Each row is a point. The ring and each string are closed loops that go straight from each point to the next, and from the last back to the first. Before rounding, they use only three directions, however many columns there are. Count how often each string passes through the ring. Passing back the other way cancels.
In the rows, 128 means zero.

Ring:
[[167 147 138 142]
 [172 171 112 137]
 [162 181  89 128]
 [135 174  75 110]
 [107 150  80  99]
 [ 89 110 104 110]
 [ 91  87 125 129]
 [104  73 147 149]
 [126  80 162 157]
 [145 104 162 152]]
String (23 x 4):
[[124 121 128 126]
 [113 102 147 120]
 [107  79 169 125]
 [127  46 191 185]
 [143  86 156 182]
 [141 109 139 159]
 [149 107 149 165]
 [134 125 131 131]
 [144 129 155 117]
 [176 138 170 138]
 [183 146 159 146]
 [183 141 142 173]
 [161 131 127 166]
 [136 137 131 115]
 [159 142 154 122]
 [174 129 166 153]
 [166 114 152 176]
 [149 114 140 162]
 [129 117 144 124]
 [127  90 170 137]
 [122  68 182 151]
 [128  45 185 194]
 [132  80 151 178]]
Times through: 4

Ring:
[[181 150 117 113 109 168 124  73  94 137  86]
 [163 170 109 103 113 159 129  98  78 144  87]
 [121 178 120  99 117 133 129 149  87 145 101]
 [ 75 156 159 110 118 102 119 196 134 133 125]
 [ 75 121 168 120 124  88 109 194 167 122 140]
 [121  86 145 125 134  97 103 143 175 116 140]
 [154  84 133 127 130 118 104 104 163 117 127]
 [179 104 130 126 118 149 111  72 139 123 106]]
String, 25 rows:
[[102 169 172 119  97 139 123 155 121 133 102]
 [126 144 144 115 114 131 119 135 125 131 110]
 [146 161  92  95 130 132 126 127  83 145 104]
 [142 152 108 102 125 132 123 126  99 140 106]
 [128 159 142 113 109 140 123 133 111 136 102]
 [125 190 138 105 102 153 131 137  83 145  88]
 [135 200  96  88 119 145 136 139  55 155  89]
 [136 192  69  78 136 128 135 147  50 158  99]
 [131 158  97  95 133 120 125 145  92 144 111]
 [116 149 140 111 117 124 120 149 121 134 113]
 [ 87 158 185 123  99 127 119 171 140 128 112]
 [120 138 125 108 128 114 118 150 123 133 120]
 [ 88 143 133 104 132  92 117 190 131 134 132]
 [ 57 139 160 110 128  78 114 220 154 128 142]
 [ 36 135 206 126 111  81 110 231 181 119 143]
 [ 57 134 212 132 101 101 110 202 179 117 132]
 [105 129 153 118 120 111 113 159 146 126 124]
 [ 71 131 191 127 109 101 111 191 170 120 132]
 [ 30 134 224 132 103  84 109 233 191 116 143]
 [ 51 135 169 114 126  75 112 225 163 125 145]
 [ 99 135 122 103 137  93 116 178 130 134 132]
 [114 138 127 107 128 110 117 157 125 133 122]
 [105 151 113  98 135 102 121 173 111 139 124]
 [ 74 189 130  92 123 104 129 207  94 147 117]
 [ 78 201 155 102 104 127 131 192  93 145 103]]
Times through: 0

Ring (10 x 14):
[[162 113 101 134 126 121 163 141 167 143  96  71 146 111]
 [158 112  78 125 117 113 170 145 176 157  86  59 153 124]
 [151 122  71 112 118 110 166 135 170 155  79  63 153 128]
 [143 144  90 100 135 115 150 110 149 134  75  83 146 115]
 [133 163 125  94 153 126 128  87 119 106  91 117 133 100]
 [126 167 150  96 155 134 114  81  95  88 123 149 124 100]
 [121 161 167 104 148 140 108  87  80  81 162 174 118 109]
 [124 149 173 116 140 142 111 100  80  83 184 179 117 114]
 [138 135 165 129 138 141 124 114 103  95 168 153 122 108]
 [154 123 141 136 138 134 143 127 136 115 129 110 133 101]]
String:
[[158 142  88 107 149 116 157 110 171 138  38  53 149  92]
 [139 134 114 113 127 123 143 120 131 125 125 114 138 123]
 [128 128  91 104 106 115 149 130 131 140 140 117 143 152]
 [138 171 102  83 160 118 135  80 138 116  44  87 140  92]
 [139 180 132  88 176 129 122  67 123  95  51 104 131  73]
 [141 158 137 105 158 131 128  91 121 101  93 116 130  90]
 [128 136 122 109 120 126 134 117 112 118 153 139 133 135]
 [110 160 153  95 132 134 109  91  73  89 180 185 120 132]
 [109 178 190  95 158 147  90  68  52  59 179 206 108 104]
 [135 173 184 108 176 146 105  72  89  68 121 156 115  71]
 [132 146 150 114 140 135 124 104 104  98 148 147 125 111]
 [124 134 147 117 120 134 125 118  94 104 189 166 125 136]
 [124 138 183 127 131 146 111 111  74  82 214 193 114 122]
 [146 148 195 134 166 151 113  96  97  73 149 155 114  73]
 [148 139 152 126 149 137 131 109 122 101 126 124 128  93]
 [141 129 130 123 128 129 140 123 125 118 141 123 134 119]
 [167 138 151 137 167 138 140 109 148 104  79  87 131  63]
 [183 124 138 149 166 135 155 123 175 119  57  55 139  56]
 [169 104 101 143 125 122 169 150 177 148  95  61 148 108]
 [173 126 109 133 152 124 161 125 178 134  52  50 146  79]
 [154 132 113 121 140 124 150 120 151 127  90  85 141 101]
 [141 119  98 118 112 118 154 136 143 140 131 103 144 138]
 [153  93  30 119  83  97 191 170 195 191  93  41 167 165]
 [158 116  45 111 113 102 180 143 193 173  52  33 163 131]]
Times through: 4
